Every row gives one point. Examples show where two turns around zero, p and q, send a point. Write where each new point lands after one turn and then the other. Backwards means that the second turn is done in reverse. Each puzzle has new turns, and all numbers are rounded.
In the rows, 128 means zero.

Turn p:
[186 162] => [153  66]
[ 97 113] => [118 161]
[147 119] => [116 111]
[89 79] => [ 85 174]
[120 167] => [168 130]
Turn q:
[106 164] => [115  88]
[ 82 150] => [141  79]
[177 132] => [ 93 163]
[136 132] => [120 132]
[139  61] => [172 180]
Where do these land?
q, then p: [109  82] => [136  79]
q, then p: [101 143] => [ 97 127]
q, then p: [188 172] => [156 197]
p, then q: [114 115] => [123 110]

Turn p:
[ 51 102 135] => [191 165 164]
[ 97 128 107] => [140 134 163]
[101 167 152] => [114 179 134]
[162 110 151] => [130 112  86]
[184 125 145] => [105 103  80]
[174 135  79] => [ 89  74 139]
Turn q:
[98 93 93] => [101 161  89]
[134 105 138] => [129 112 107]
[140 115  96] => [144 153 107]
[140 199 185] => [139  85 209]
Where do these land?
p, then q: [ 86 202 139] => [ 95 120 207]
q, then p: [134  71 118] => [120  91 172]
p, then q: [144 112 101] => [121 114  97]
p, then q backwards: [170  93 128] => [148  89 160]
q, then p: [106 162 154] => [158 159 107]

Turn p:
[146 135 175] => [153 127 172]
[114 112 177] => [179 120 143]
[ 98 158  58] => [68 99 80]
[153 107 102] => [112 165 117]
Turn q:
[114 110 203] => [119 203 108]
[131 161 106] => [147 107 156]
[ 99 152  93] => [170  98 131]
[168  89 111] => [ 76 104 117]
Where do these land?
q, then p: [ 73 162 123] => [102 172 168]
q, then p backwards: [106  84 145] => [114  98  88]
q, then p backwards: [150 121  99] => [114 162 124]
q, then p: [118 106 147] => [102 115 118]
q, then p: [173 211 116] => [203 127 187]
q, then p: [147  84 137] => [120 101  89]

Turn p:
[167 167 110 179] => [202 122 107 122]
[ 92 130 135  73] => [ 73 148 139  99]
[ 92 142 153 160] => [146 125 180 120]
[129 111 150  99] => [ 92 110 127 125]
[160  90  92 129] => [127 135  87 173]
Turn q:
[112  76 118 129] => [ 93 119 163 105]
[140 111 146 102] => [106 102 124 144]
[119 120 144 121] => [108 127 120 129]
[145  90  88 106] => [124 101 183 138]
[172 186 127 180] => [206 127  89 109]
[ 80 185 145 129] => [129 192  89 144]
Where do these land?
p, then q backwards: [108 120 225 124] => [163  37 110 117]
p, then q: [147 167 139 163] => [135  74 134 145]
p, then q: [137 102 112 139] => [148 134 130 102]
p, then q: [102 128  78 109] => [162 168 108 148]
q, then p: [138 138  86  82] => [165  85 154 141]
p, then q: [136 113 129 150] => [136 115 126 105]

Turn p:
[120 108 115 109  83 126] => [137 145  96 115 163 113]
[134 103 111 177 142 162] => [134 127  97 110  73 148]
[139 137 124 137 148  69] => [ 98  80 143 129 148 145]
[145 123 123 113 133  65] => [102  89 143 111 170 134]
[129 119 118 108 149 147] => [140 148 146 112 123 144]
[112 117 191 119  87 136] => [102 160 119 139 132  63]
[136 172 132 131 134 186] => [177 143 145 160  90 119]
[108 145 110 130 148 133] => [133 134 134 148 124 159]
Turn q:
[144 147  82 133 149 115] => [102 158 131  89 117 141]
[145 101 140 111 125 126] => [122 124 113 141 160 122]
[145 128 163 116 110 203] => [202 106 123 118 165 113]
[149 126 135 143 155 107] => [119 163 107 139 123 132]
[ 31 123 137 122 120 129] => [129  84 196 172 102 149]
[137 114 123 150 118 112] => [114 122 102 131 118 138]
[145 156 116 121 120 104] => [107 140 124 108 113 101]
Where do these land?
q, then p: [147  92  87  88 128  98] => [100 173 147 151 127 174]
q, then p backwards: [ 88 141 140  86 144  97] => [117 157 180 106 152 118]
p, then q: [157 118 151 145 121 138] => [ 94 109 122 137 132 111]
q, then p backwards: [146 125 144 165 149 170] => [125 132  78 123 115 165]
p, then q: [111 128 130 148 127 108] => [128 115 139 129 119 155]
q, then p: [ 92 126 129 106  86 173] => [ 97 134 140  67 116 104]
p, then q: [155 166 116 157 141 112] => [132 104  89 145 150 154]

Turn p:
[ 80 112 112 114 148 156 111  89] => [151  99  92 178 109 117 146 121]
[144 177 124 144 107 103 145 161] => [109 153 163  95 104 157 104 136]
[121 131 203 134 137 131  99 142] => [ 98 133  84  83 119  87 125 114]
[147 122 127 150 149 107 149 153] => [120 110 144 104 152 140  98 137]
[ 73 102 124 134 105 119 145  76] => [158 148  72 176 128 147 119 141]
[153 114 104 122 102 148 130 106] => [129 147 147 159 150 136 154 119]
[130 116 140 131 162 146 163 100] => [119  94  99 132 152 154 146 133]
[140 106 107 125 115 157 150 171] => [101 124 165 147 147 114 129 165]
[150 163 126 121 141 114  31 127] => [151 130 154 101  88  84 133  50]
[143 138 113 104 114  99 156 156] => [143 142 162 104 130 143 126 164]
Turn q:
[122 124 147 140 153 159 167 131] => [142 128  93 158 148 151 140 110]
[ 61 133 130 149  97 174  83 156] => [109 181 114 176  90  99  74 126]
[140 154 128 152 176 122 122  97] => [145 122  93 103 148  92 155 118]
[167 117 114 135 164  78 145 141] => [113 119 120  73 150 154 166 140]
[179 159 144 100 122 105 119 119] => [111  88 165 115 158 105 148 133]
[152 142 102 129 124 128 164 113] => [140  82 114 113 135 144 121 129]
[139 116 147 140 111  80 136 146] => [117 139 146 115 146 147 139 175]
[ 56  99 122 106  99 132 148 129] => [164 169 147 146 110 164  78 122]
[142 106 114  89 104 144 125 107] => [141 102 165 135  97 138 128 110]
[138 126 125 164 134 163  59  97] => [125 132 107 140  77  61 153 127]
[113 130 135 104 125 125 140 172] => [101 146 142 136 148 155 108 117]
Where do these land?
p, then q: [116  90 136 102  75 145 113  99] => [120 102  83  91 166 125 112 152]
q, then p: [ 98 156 151 165 158  95 134 103] => [151  93 179  89 122 146 128 123]
q, then p backwards: [136  94  95 104 111 126 144 106] => [125 171 101 118 155 106 131 125]
p, then q: [166 165 107 127 130 137 108 135] => [166 127 149 165 147 123 136 134]
q, then p: [146  91 141 122  91 147 157 134] => [ 72 135 121 152 149 115 118 131]
q, then p backwards: [144 166 141  96 164 144 118 153] => [171 108 144 159 136 158 103 120]
p, then q: [ 69 162 117 157 159 115 165 136] => [ 92 138 138 159  54 128 112 130]
p, then q: [108  95 138 123  65 119 124 141] => [ 89 127 110  97 165  98 105 144]
q, then p: [136  99 134 127 101 105 147 108] => [ 90 133 140 113 148 110 140 143]
p, then q: [155 149 128 169 180 154  92 117] => [202 146 145 131  92 125 146 126]
q, then p: [136 142 122 117 175 122 107 178] => [159 105  95 145  85 151 140 142]

Turn p:
[ 99 138 141  82 133 116 126 105] => [134 152 118 163 111 110 127  91]
[151 122 134 115 124 164 111 132] => [125 124 128 143 142 167 107 129]
[140 215  99 133  90  80 126 115] => [112  74 104 161 167  67 176 122]
[131 107 112 137 151 124 122 111] => [140 157 128 114 137 136 143 137]
[131  98 150 135 118 124 119 130] => [130 136 138 105 135 130 100 118]
[136 104 132 118 110 156 161 126] => [106 131 100 115 109 152 105 130]
[ 93 141 101 225 110 147 139 141] => [116  74 155  59 111 141 187 134]
[ 95  91 118 113 153 110 119 162] => [120 170 173 128 101 115 121 141]
[177 136 166  94 163 132 129 129] => [171 133 106 164 139 135  84 150]
Turn q:
[162 163 124 128 152 104  96 141] => [168 160 128 110 115  92 140 115]
[ 82 126 107 106 161 119  95 147] => [158 119 144 131 138 155 182 103]
[149  89 120 157 123 139 127 154] => [143 110  82 112 136 141 111 145]
[116 164  94 102  63 110 125 131] => [116 103 132 186 118  75 155 135]
[118 116 129 153 143 104 142 113] => [140 107 151 111 133 135 104 124]
[114 130 143 143 161 156 140 117] => [108 135 133 100 125 156 120 103]
[163 147 175 172 149 147 101 100] => [126 179 115  96 148 114  80  91]
[ 88  96 158 103 142 137 142 142] => [124 131 141 147 128 193 134 134]
[123  95  88 112  78 121 137  81] => [ 95  86 142 146 172 103 135 171]
[165 154 142 105 109 144 176 155] => [102 149 110 139  67 117 119 159]
Where do these land?
p, then q: [151 160 121 147 176 172 118 155] => [122 136  60 113 108 156 104 144]
p, then q: [151 156 146 148 145 164 173 142] => [130 106  69 132 140 133 142 166]
q, then p: [ 92 126 112 136 127 114 166  93] => [142 149 148 105 109 135  90  95]
q, then p backwards: [139 103 132 140 101 122  93  97] => [174 131 129 120 117  99 103 120]
q, then p backwards: [168 112 143 137 152  91 158 106] => [144  85 153 151 149 113 133 168]
q, then p backwards: [104 131 100 122  94 107  99 166] => [129 195 132 119 147 125 127 110]
q, then p backwards: [ 90  88 114 126 115  89  99 152] => [157 181 142 141 157 149  96 119]
p, then q: [134 145 112 104 112  92 136 105] => [148  94 160 110 119 113 128 119]
p, then q: [ 98 170 182  97 115 176 110 133] => [101 121 103 114 201 119  80 126]
q, then p backwards: [152  89 118 124 143 153 129 131] => [160 110 107 152 128 139 148 116]

Turn p:
[162 137 116 150 136 163 145 141 141] => [ 87 132  93 125 127 149 110 135 126]
[158 133 169 104 121 168 174  93 129] => [129 140  95 183 147 114  85 167 123]
[ 89  74  54 150 152 146 191  94 102] => [104  64 118 168 181 139 120  46 158]
[123  85 127 142 117  44  83 189 148] => [166 164 129  73 101 133 214  96 150]
[156  87 147 126 206 136  96  62 156] => [172  46  60 108 134 107 125 160 116]
[120 195 129  98 181 134 151 156 126] => [113 135 147 123 161 159 121 146  47]
[148 112 130 176  37  92 109 128  71] => [140 170 149 151  39 119 119  81 183]
[ 95 121 109  86 126 138  90 145 118] => [146 130 169  84 158 117 115 122 138]
[ 89 152 173 129  98 160 116 123 119] => [132 133 178 149 121 137 110 177 150]
[141 185 125 119 106  99 124 150 170] => [ 91 168 143 114 110 105 160 149  89]
Turn q:
[155 131  77 118 164 113 102 145 165] => [184 117 103  79 151 112 119 138 124]
[173  96 132  93  65 145 125 119 123] => [ 72 105 132  94 141 160 133 115  80]
[142 167 124 126 190 128 206  83 131] => [183  96  91 177  68 140 101  91 128]
[ 79 123  92 161 191 101 161  58 164] => [200 155  94 126  48 128 162 107 170]
[143 143 167 125 110 123 129 144 156] => [121 137 141 131 152 165  96 125 135]
[109 169 202 176 102  87  61 106 144] => [141 172 193 153 146 197 142 191 162]
[115  96 132 186  97  60 103 130 114] => [120 137 205  89 103 126 149 154 168]
[ 80  57 110  68 141 142 159 133 116] => [ 75 113  66 111 120  92 162  85 163]
[172  92 152 140 156 140 135 138 133] => [145 102 151 127 156 133 134  76 126]
[136 124  99 139 100 181 104 204 136] => [108 164 137 105 187  74 100 125  88]
[146 157 117 100 123 165 102 113  74] => [114 100 113 163 141 116 149 162  74]
[ 87 181 131 104  97 152 148 164  82] => [ 74 139 109 180 124  94  88 167 118]
Where do these land?
q, then p backwards: [109 107 198  66  77 176 129  71 139] => [140 144 105 198 152 137 212 190 150]
q, then p: [138 105 197 108 137 114 119  78 129] => [ 92  98  99 160 165 149 109 156 168]
p, then q: [120 165 112 185 150 124 113 209 128] => [ 66 157  75 185 129 125 127 109  96]
p, then q: [139 146 178  95 106 149 172  51 109] => [169 136 221 104 146 100 131 158 143]
q, then p backwards: [181 126 113  57 176 176 115 171  77] => [123 110  92  91 200 134 170  50 164]
q, then p: [154 103 104 172 111 110 148 163 158] => [177 140 137 122 119  81 114 164 106]
p, then q: [107 135 100 110 151  89 142 176 135] => [130  97 100 185  99 133 131 111 124]
p, then q: [104  97 177 124  59 116 124  45  86] => [161 147 221  71 139 186 104 124 136]
q, then p backwards: [ 92 122  78 179 135 114 138 151 141] => [150 122 133  95  73 106  80 125 125]
p, then q: [133 120 103 123 190 165 116 136 126] => [124 106  88 121 156  99 176 115 122]
p, then q: [131 156  77 161 115  94  90 138 163] => [ 62 127  95 131  85 148 123 133 156]
q, then p: [129 154  99 154 129 110 131 146 144] => [141 161 127  99 104 115 125 137 113]
